Every row gives one point. The window is the flat piece filled in between its corners: a triangle in 3 columns, a solid with four corners in 4, and so on. A path goes straight from each point to the next, and from the last back to the first. After which points does the path pass through the window?
In the rows, 128 means zero.

Window, 3 rows:
[[159 131 117]
 [160  99 113]
 [ 65 135 161]]
Path:
(1): [105 143 173]
(2): [ 79 149 123]
(3): [ 64 148 119]
(4): [ 89 115 195]
(5): [201 101 133]
(6): [163 114  72]
(7): [115 113  80]
(8): [160 106 162]
(9): [220 101 121]
(10): [194 119  70]
(11): [144 103 101]
(12): [163 105 132]
Through the window after points: 3, 7, 11

Window (4 x 4):
[[121 153 169 128]
 [154  64  77 120]
 [129 181 135 128]
 [ 71 153 144 148]]
Path:
(1): [ 80 148 140 125]
(2): [ 56 183 153 105]
(3): [ 79 179 171 201]
(4): [ 94 222 190 187]
(5): [ 79 215 188  95]
(6): [ 69 149 139 112]
(7): [ 90 152 148 158]
(8): [111 148 146 165]
(9): [100 152 167  97]
(10): [127 100 100  94]
(11): [156 112 103 156]
(12): [136 178 147 152]
(13): [ 90 193 139  81]
(14): [113 135 130  95]
(15): [145 110 126 143]
(16): [107 139 144 175]
Through the window after points: 6, 8, 10, 14, 16

Window, 6 rows:
[[ 92 167 120 203 174  86]
 [ 87 166 127  47  77 153]
 [182  72 160 139 126 144]
 [115 106 145 184  87 132]
 [ 47 138 108 100 184  65]
 [160  86 101 116 105 141]]
Path:
(1): [151 102 117 105  86  91]
(2): [ 88 152 126  78 125  91]
(3): [ 66 141 113  91 131 133]
(4): [112  86  96 153 162 184]
(5): [155 115 122 112  96  90]
(6): [ 94 170 164 166 114  36]
(7): [ 78 146 130 180 150 119]
(8): [108  75 134 114 161 183]
Through the window after points: 2, 4

Window, 8 rows:
[[172 171 153 104  66 120 153 121]
 [ 43 157 153 162 156  50  79 138]
 [ 83 106 147 183 152  56 135 169]
 [ 63 169 159  85 189 184  85 123]
 [110 183  81  99 151 215  82 129]
 [200 102 102  98  81  72 138 123]
 [208 197 184 181 136 113  33 105]
 [ 97 122 144 136 108 133 100 108]]
Path:
(1): [117 173 135 131 170 146 108  75]
(2): [131 158 108 113 137 140 117 102]
(3): [135 138 140 103 109 149  79 165]
(4): [149 154 138  93  88 117  98 184]
(5): [133 166 127 153 164 118 138  72]
(6): [ 96 156 136 152 156  74 104 105]
(7): [ 98 141 147 138 123  81  86 155]
(8): [110 153 128 114 128 139  80 160]
(9): [ 89 163 126 137 177  98 125  56]
(10): [172 187 151 163 127 109 115  43]
(11): [159 152 173 139 119 119  42 202]
(12): [102 149 169 122 130 134  69 150]
Through the window after points: 2, 6, 8, 10, 12

Window, 9 rows:
[[113 120 157  83 182  61  94 138 104]
 [139 104 173 135 187 165  75 141 122]
 [152  78 125 113  75 140 117 187 110]
 [158  66 114 105 156 176 138  77  97]
 [147 170 143 137 168 143 169 117 135]
 [139 115 189  69 123 141  94 152 136]
 [ 75  93 185 136 141 178  77 107 139]
 [154 142  16  58 149 154 127  93 125]
 [217 190  92 133   7 119  92 122 197]]
Path:
(1): [125 137 161 116 144 158  97 118  90]
(2): [121 101 137 121 159 153 103 122 160]
(3): [148  85 121 105 143 158 118 118 172]
(4): [145 134 140 108 108 175 102 108  86]
(5): [126 153 169 100 110 137  86 146  77]
(6): [133 110 159  92 143 108  96 167 166]
(7): [126  99 138  92 158 116 107 133 148]
(8): [140 137 135  86 135 127 101 127  91]
(9): [131 179 148 129 115 157  99 128  65]
(10): [147  79 139 101 143 123 100 159 210]
(11): [138 117 143 103 155  95 122 137 143]
(12): [129 141 146 103 149 116  98 130  92]
(13): [130 153 158 100 137 144  96 102  87]
(14): [159  99 139 100 156 120 100 147 200]
(15): [160 107  78  97 141 110 132 138 202]
(16): [157 171 104  99  87 150  87  99  99]
Through the window after points: 1, 7, 11, 15

Window, 11 rows:
[[156  54  98 112 101 131  90 180 107 188 120]
 [149 150  90 139 125 105 146  47 130 168 136]
 [  7 104 178 196 168  65 102 147 159 203  93]
 [105 147 136 194 176 158 162  71 124 116  90]
 [140 114 137 131 181 111 139 151 158 130  91]
 [ 99  85 149  69 181 123 142  65  83  81 125]
 [154 109 127 125 141 134  69 118 145  93 121]
 [160 184 107 137  73 116 144 151 108 176  92]
 [138 110  77 137 159 112 121 171 116  79 104]
 [ 76 121  90  79 171 239 101 158 213  40 125]
 [171  78 112 124  62  86 133 148 150 121 118]]
Path:
(1): [127 113 139 139 138 125 134 115 125 134 144]
(2): [117 118  70 112 130  98 115  85 148 126  31]
(3): [104 110 108 127 130 107 111 110 144 158  69]
(4): [103 110 142 151 130 109 124 137 127 141 144]
(5): [124 108 130 124 133 112 128 150 123 138 145]
(6): [125  94  96  91 122 105  85 122 143 140  61]
(7): [139 114 114 131 164 122 126 124 157 130  52]
(8): [131 120 139 133 161 112 137 153 143 134 122]
(9): [130 115 149 153 147 134 117 140 133 103 128]
(10): [109 111  89 130 147 135 107 112 143 123  38]
(11): [126 138  82 121 150 117  96  79 131 133  31]
(12): [128 149 140 149 142 116 171 134 135 106 154]
Through the window after points: 1, 7

Window (11 x 11):
[[144  74 154 137  80 157 105 102 115 111 132]
 [150  69  99 153  86  87 125  94 128 113 145]
 [129 114 168 183 200  76 156  92  63 165 149]
 [162 121  93 209 150 187 123 128 126 144 134]
 [185 206 103 136 161 108 108 130 105 137 189]
 [145  84 155 133  94  44 180 161 107 122 151]
 [114 214  94 158 158 110 187  93  53  96 180]
 [135 186 139 203  20 108 176 124 184 120 152]
 [ 44 118 155 126  55  83 206 125 167 179 169]
 [119  96 141 197 130  56  79 190 107 149 107]
 [139 148 154 119 163 127 106 132 193 102 169]]
Path:
(1): [109 165 126 193 130 109 155 132  89  99 238]
(2): [130 124 139 163 139 126 118 138 157 112 196]
(3): [165 152 122 130 142 125 136 100 144 138  71]
(4): [168 168 134 115 126  97 166 123 124 150  78]
(5): [ 98 104 140 180 138  75 143 134 136 128 215]
(6): [113 137 162 194 115 101 156 129 143 120 230]
(7): [129 114 119 128  99  98 153 103 109 148  91]
(8): [135 173 103 147 141 118 166  97  90 120 127]
Through the window after points: 2, 6, 8

Window (12 x 12):
[[166  78 107 122 102 165 100 169 101 109 122 173]
 [ 79  46 125 144  62  89 144 159 186  94  97  66]
 [ 43 134 147 120 147 185 142 147  66 126 149  99]
 [101 102  68  45 191  50  95 115 159  24 106 168]
 [111 139 141 121 123 125  91  32 146 163 168 120]
 [134 137 118  59 174  62  98 133  49 123 134 160]
 [ 58  87 174 158 149 150 103  88  82 140 171 129]
 [ 40 142 148 162  95  86  28  83 168 132 144 178]
 [159 135  96 176 135 105 174 128  55 143  63 140]
 [165 152  96 162 214 103  96 127 166 155 164 129]
 [114 109 174 107 162  95  45 105 150 136  30  80]
 [165 127 128  88 132  67 108 115 167  30 164 173]]
Path:
(1): [ 90  77 160 125 127  86 156 159 173 144 106 129]
(2): [ 97  78 110 141  83 103 112 128 148  87 105  78]
(3): [131  94 104 139  93 112  51 125 100  74 123 117]
(4): [119 119 152  84 167 129 194 154 160 127 146 177]
(5): [126 104 163 111 156  97 159 130 116 170  96 210]
(6): [144 141  84 154 135 102  72 110 107  72  94  55]
(7): [138 131  85 117 138 107  81 134  90  78 130 107]
(8): [125  72 169  97 171 114 159 110 163 142 109 173]
(9): [ 93 130 189 124 165 114 160  97 124 152 135 174]
(10): [103 129 111 122 145 129  57 100  96 108 152 137]
(11): [117 108 105 128 139 117  67 117 120  89 130 117]
(12): [ 98 119 158  95 159 114 139 144 151 154 145 173]
Through the window after points: 1, 3, 5

Window (14 x 14):
[[103 103 139 108  95  59 113  72 141 160 124  70 107 164]
 [159 138 170 100 140 196  90 114 159  76 200  95 168 131]
 [ 70 109 117  90 159  33 136 114 137 141 119 123 176 136]
 [194 173 128 122 123 223 151 159 147  86 132  64 149 113]
 [123 209 128 145 139 183 100 124 108 115 165  94 138 166]
 [ 68  58 168 204 162 178 161  57 201 163 100 186 183  79]
 [ 68  52 109  98 120  64 131 131 117 170 155 161  92 139]
 [165 146 131 124 200 200  86 110 121  71 129  70 110 118]
 [ 64  76 193 203 123 124 102 121 201 114  78 198 154  65]
 [128  90  86 115 110  59 121  82 127 109 122 159 136 194]
 [177 124 124 168 143 228  65 159 101  87 160  39 193 125]
 [173 140 194 113 147 176 123 129  73 107 128  94 154 163]
 [ 73 108 113  78  89 110 112  67  99 126 107 138 148 110]
 [ 79 102 121 121 108  50 168  84  84  81 165  97 116 148]]
Path:
(1): [ 77 101 144 105 118 117 129  97 139 118 113  85 129 168]
(2): [166 135 122 140 111  80 105  85  88 133 179 143 137  81]
(3): [195 152 133 165 143 121  78 109 113 135 153 120 156  72]
(4): [ 49  97 134 101 119 159 138 108 162  79 139 110 141 189]
(5): [ 36 109 143 126 150 180 128 145 160  84 100  72 139 157]
(6): [129 118 151 147 131 139 115  95 135 135 135 134 157  94]
(7): [150 122 128 127 137 105 101 107 129 153 145 133 143  99]
(8): [ 48  79 146  95 136 167 128 130 150  90 106 116 139 189]
Through the window after points: 1

Window, 14 rows:
[[ 35 195 143 195 173  91 181 120  58 167 129 137 102 117]
 [197  39 164 212  99  72  81 107 131  79 198 130 201 197]
 [132 132 104 150 121 168  90 174 128 137  87 102 162 133]
 [171 177 101 111 155 154 137 167 168  81 171 123  93 104]
 [139 172 133 107  85 107  91 155 142 195 166  55  84 121]
 [138  94  95 163  83 213  93 128 149  95 197  88  77 135]
 [134 131 141 138  50 102  87  24 199 141 186  96 196 193]
 [ 45 167 143 176 156 101 117 128 144  95  98  95  51  63]
 [116 124 150 138 114 171 178 115  66  82  59 122  26  58]
 [144 126  85 163  98 125 127 123 196 162 138 146  49 121]
 [116 161  83 219 142 105 178  81  96  91  90  53  75  90]
 [173 141 166 232  20 109  85  91 164 123 199 129 202 142]
 [111 132  51 112  47 106 120 160 157  96 170 102 116 118]
 [ 93 201 115 199 186  85  90  96  16 103  87 160  73  99]]
Path:
(1): [ 96 147 117 158 145 123 110 117 137 115 138 104  94  59]
(2): [ 91 171 138 175 105 105 134 156 145  88  94 109  54 168]
(3): [127 149 129 187 103 113 132 151 100  92 118 116  73 150]
(4): [131 128 107 167 135 122 128 129 104 107 134 112 105  82]
(5): [112 135 116 150 123 140 131 115 111 123 114 108 107  73]
(6): [108 145 136 168 113 137 124 140 122  94 109 110  68 124]
(7): [112 173 141 191  97 122 109 130 140  89 120 108  87 177]
(8): [113 125 134 176 115 107 112 110 140 126 148 112 128  69]
(9): [161 105  91 142 126 125 113 121 161 173 170 155 120  46]
(10): [116 155 113 183  86 115 125 125 156 103 117 106  53 190]
(11): [138 169 113 176  90 125 134 148 119  96  97 128  60 183]
(12): [111 140 112 164 136 126 132 136 114 118 154 106 112  76]
(13): [147 112 113 144 100 136 105  97 140 111 161 108 115 100]
(14): [140 160 126 165  76 126 112 149 171  87 119 100  91 186]
(15): [123 187 113 156  89 141 117 157 134  94 108 103  81 167]
(16): [117 124 103 143 117 128 124 111 139 152 152 110 106  55]
Through the window after points: 1, 5, 7, 9

Window (14 x 14):
[[ 70 136  82 154  31 133  77 130 120 129 128  70  65 162]
 [ 95 168 148 118 140 146 149 158  93 171 168 122 142 136]
 [143 129 111 169 142  89 182 109 176 123 181 123  36 109]
 [124 124  78 112 153 138 185  43  80 166 148 153 119 128]
 [169 159 157 124 138 171 141  64 135 140  99 116 127 112]
 [118 114 151 147  75 152 142 101 101 117 161 155 108 126]
 [ 90  47 116  27  75 102 137 171 179 121  64  66 190 212]
 [116 115 159 219 120  52 154 107 121 177 109 115 120 117]
 [ 68 173 125  94  52  99  54 113 137 166 140 137 161 172]
 [157 151 107  99  99  95 140 129 131 112  54 129 132 129]
 [136  89  91 179 172 135  38  57  90  94  42 127 145   7]
 [156 125 129  84 135 124 154  62  73 101 159 101 115 159]
 [178 113 100 149 124 141 167 114 112 147 186 111 140 137]
 [147 116 125 118 159 114 112 109  74 217 132 160 100 134]]
Path:
(1): [117 133 115  90  57  92  93 104 103 178 127  87 126 101]
(2): [ 98 142 113 136 102 129 104 109 121 128 131 126 121 161]
(3): [142 133 125 155 143 120 136 104 141 118 148 131  92 155]
(4): [104 130  98 100  68  84 181 117 129 180 140 111  99  50]
(5): [123 133 141 101 103 117 153  81 116 156 131 107 112 104]
(6): [138 140  92 152 145 132  97 120 105 104 116 144 118 190]
(7): [106 121 110 163 159 106 153  96 115 112 143 139 101 189]
(8): [166 122 127 100  89 125 143 127 142 186 150 109  99  60]
(9): [119 124 153 101  85 102 150 107 106 175 138 101 149  92]
(10): [152 125 105 132 168 139 134  91 116 114 111 164 121 157]
(11): [125 136 122 151 153 131 139 104 114 128  95 141 137 174]
(12): [127  97 112 113  87 117 122 100 125 132 127  93 132  78]
Through the window after points: 1, 3, 7

Window (14 x 14):
[[ 58 166 114 141 133 123 131 137 153  94  78 125 102  88]
 [110 169  93 137 140 106 153 141  80  82 114  70 131  85]
 [187  62 130 196 157 163 148 133 133 121 104 110 119  87]
 [147 144 150 142 128  88 158 135  99 211 247  84 115 143]
 [ 81 163  59  89 154 163 111 118 111 121  89  91 121 100]
 [204  89  95 207  90 173 145 108 114  78 138 193 140 114]
 [174  54 120 182  96 125 155  33 123 100 141 124 161 109]
 [ 89 105  52 134 148 104 127 126 101  78  76 125  99 150]
 [ 89 148  51 146 121  97 100 154 139 136  53  70 163 126]
 [129 156  43 120 149  98 135 119 168  89 112  91 108 107]
 [179 147 185 133 135  96  77 135 104 137 233  91 122 160]
 [201 102 161 181  88 173 178 112 136 119 121  95 120 166]
 [180 148 183  95 177  82 185 126 104 183 193 123 172 132]
 [ 94 128  78 175 155 145 131 116 140  73 152 102 159 151]]
Path:
(1): [158 122 141 164 143 129 139   7 129 141  90  94 116 147]
(2): [147  86  94 166 104 122 143 115 123  97 144 121 159 106]
(3): [145 110  86 126 106 126 160 130 151 106 120 123 147 100]
(4): [ 96 144 106 196 192 126 135  89  88 108 101  93 110 142]
(5): [167 155  98 186 148  97 147  96 119 122 140  96 116 140]
(6): [145  76 121  87 103 147 143 142 127 121 151 105 166 110]
(7): [130 105 112 119  48 126 123 157 135  96 137 104 151 133]
(8): [169 121 113 197 166 154 160  99 117 108 120 132 118 117]
Through the window after points: 1, 7

Window, 14 rows:
[[128 217 106 109 159 158 162 205  76 137 145 154 102 115]
 [143 147 133 135 125 175  69 102 185 129 105  78 172 114]
 [101  86 140  68 162 147 178 177 120 171  96 173 104 169]
 [156 120 114 207 147 118 130 105 200 133  67 139 141 178]
 [194 163 143 130 102 132 152 101 169 166 152  73 146 147]
 [172 123 118 173 102 118  52 117 147 104 181  65 163 164]
 [ 68 207  96  96 158 141 149 144  47 226 186 130 134 122]
 [149 212 140  90 125  94 123 113  12 170 131 142 132 101]
 [136 136 144 159 102 176 111  66 182 108 133 130  98 178]
 [106  54 135 161 124 197 202 200  99 206  76 203  77 114]
 [119 115 208 176 154 129 128 121 176 138 130  97 115 135]
 [131 112  87 155 129 124 134  76 193  80 128  61 111 114]
 [157 134 142 161 135 148 113 114 136 158  68  59  80 186]
 [170 198 105  82 218 153 132 124  26 194 185 148 112 100]]
Path:
(1): [ 73 101 141 142 180 163 202 155  66 142 126 119 156 193]
(2): [148 137 131  99 130 140 124 143 160 160 109 158  88 131]
(3): [135 137 103 132 117 115 128 115 144 144 146 113  99 114]
(4): [143 158 130 162 169 184 133 127 141  71 112  72 157 161]
(5): [126 134 150 142 119 164 176 112  98 105 144  74 169 161]
(6): [153 141 146 160 163 109  59 135 177 174 142 135  82 118]
(7): [134 125  81 137 144  76  91 161 147 171 145 114  69 127]
(8): [126 164 154 123 153 192 166 120  81 145 114 146 157 144]
Through the window after points: 1, 3, 5

Window (14 x 14):
[[111 148 150 129 133 157  97 164  45 150 125 161 249 113]
 [185 150 155 113 132 113 155 196 150  68 127 108 143 118]
 [ 14 123 120 167 185 128 153 100 172  86 160 172 175 108]
 [139 156 143  86  71 110  60 112 163 120  80  98 133 122]
 [ 24 134 156 145 140 146 239 128  94 129 100  76 164 103]
 [101 162 176 147 165 120 184 174 114 175  85 149 100 141]
 [152  81 142 132  91 118  60 112 139 119  70 154 153 115]
 [112 153  69  79 143 174 171 173 128  85  96 161 201 112]
 [150 182 167 172  86 194 113 132 118 125 124 179  42 124]
 [130 145  37 177  71  61 142 163 121  90 126 160 121 140]
 [219 184 165 105 112 129 210  84 115 219  69  73 133 168]
 [ 77  94 113 109 123 143 161 108 167 198 166 193  87 139]
 [101 128  96 109 165 134 123  65  42 162 152 189 145 117]
 [135 151  42 159 151 137 128 173 114  56 119  59 181 131]]
Path:
(1): [131 144 122 138 118 123 141 134 140 138  99 129 143  87]
(2): [100 153 142 116 134 131 135 148 116 124 104 120 129 164]
(3): [134 131 144  93 117 139 135 136 118  82 105 157 158 207]
(4): [150 148 116 140 124 124 120 138 141 140 123 136 126  92]
(5): [131 166  75 149 159 137 154 118 146 169 134 146 140  44]
(6): [ 95 153 141 122 118 137 164 150 110 101 124 125 145 165]
(7): [ 79 108 122 127 151 136 107 107 106  75  95 163 174 223]
(8): [134 148 120 131 112 132 150 139 152 140 137 127 137  53]
Through the window after points: 1

Window:
[[106 147 175 105  65  60 116 118 155 105  99 183  84 217]
 [124 214 173 169  78 137  46 205 201 144 104  26  11  78]
 [133  85 166 190 177 145 166  98 161 187 212  86 170  61]
 [133 123 184 148 130 183 141 135  98 179  65 136 154  63]
 [157 182 101 115 106  92  93 108  88 117 163 164  87 176]
 [167 100 171 150 170 137 132 175 146  98 138 129 149  52]
 [111 185 118  62 113 109   8 191 182 138 141 107  84 214]
 [ 73 158 138 144  35 146  47 187 141  94 140  68  78 108]
 [181 129  78 109  60 194  86 195 182 125 182 147  67 183]
 [ 67 209 135 107 148 124 154 122 147  86  82 194 117 194]
 [114  63 184 132 182 171 175 140 117 140 137  66  80  55]
 [119  97  99 160 137 118 121  79 138 109  62 159 119 130]
 [122  84  98 159 118 109 199 177 110 164 100 126 132  63]
 [159 158 111 102  88 112 138 129 137  82 105 104 133 231]]
Path:
(1): [135 153 134  99 110 123 113 113 153 138 123 116  95 120]
(2): [124 154 110  68  95 143 138 110 151 148  99 121 119  70]
(3): [121 136 148 166 104 126 100 165 127 122 122 118  95 137]
(4): [127 104 125 178 153 123 138 193 112 156 117 110  94 131]
(5): [116 114 137 117 106 132 153 138 138 129 119 112 114  82]
(6): [117 161 130  84 104  88 145  58 151 119 111 130 125  53]
(7): [123 109 119 155 125 135 131 174 128 145 102 129 114 132]
(8): [146 167 190 246 146 148 108 166  53 123  93 104 107 127]
(9): [111 119 110  63  83 134 124 144 193 132 122 124 117 108]
(10): [138 110 134  99 118 139 126 146 167 137 156 105 102  48]
(11): [127 110 175 169 159 148 137 160 113 106 112 110 115 127]
(12): [135 126 153 166 108 159 122 169 125 107  96 138 114 165]
(13): [ 91 184 117  68 138 106 127  90 168 171 147 127 102  62]
(14): [143 132 120  81 125 154 130 129 180 139 123 112 136  81]
(15): [105 122 161 230 141 150 117 180  62 146 116 122  93 143]
(16): [130 106 166 196 165 134 129 212 131 130 117 148 132 158]
Through the window after points: 2, 4, 6, 8, 10, 12
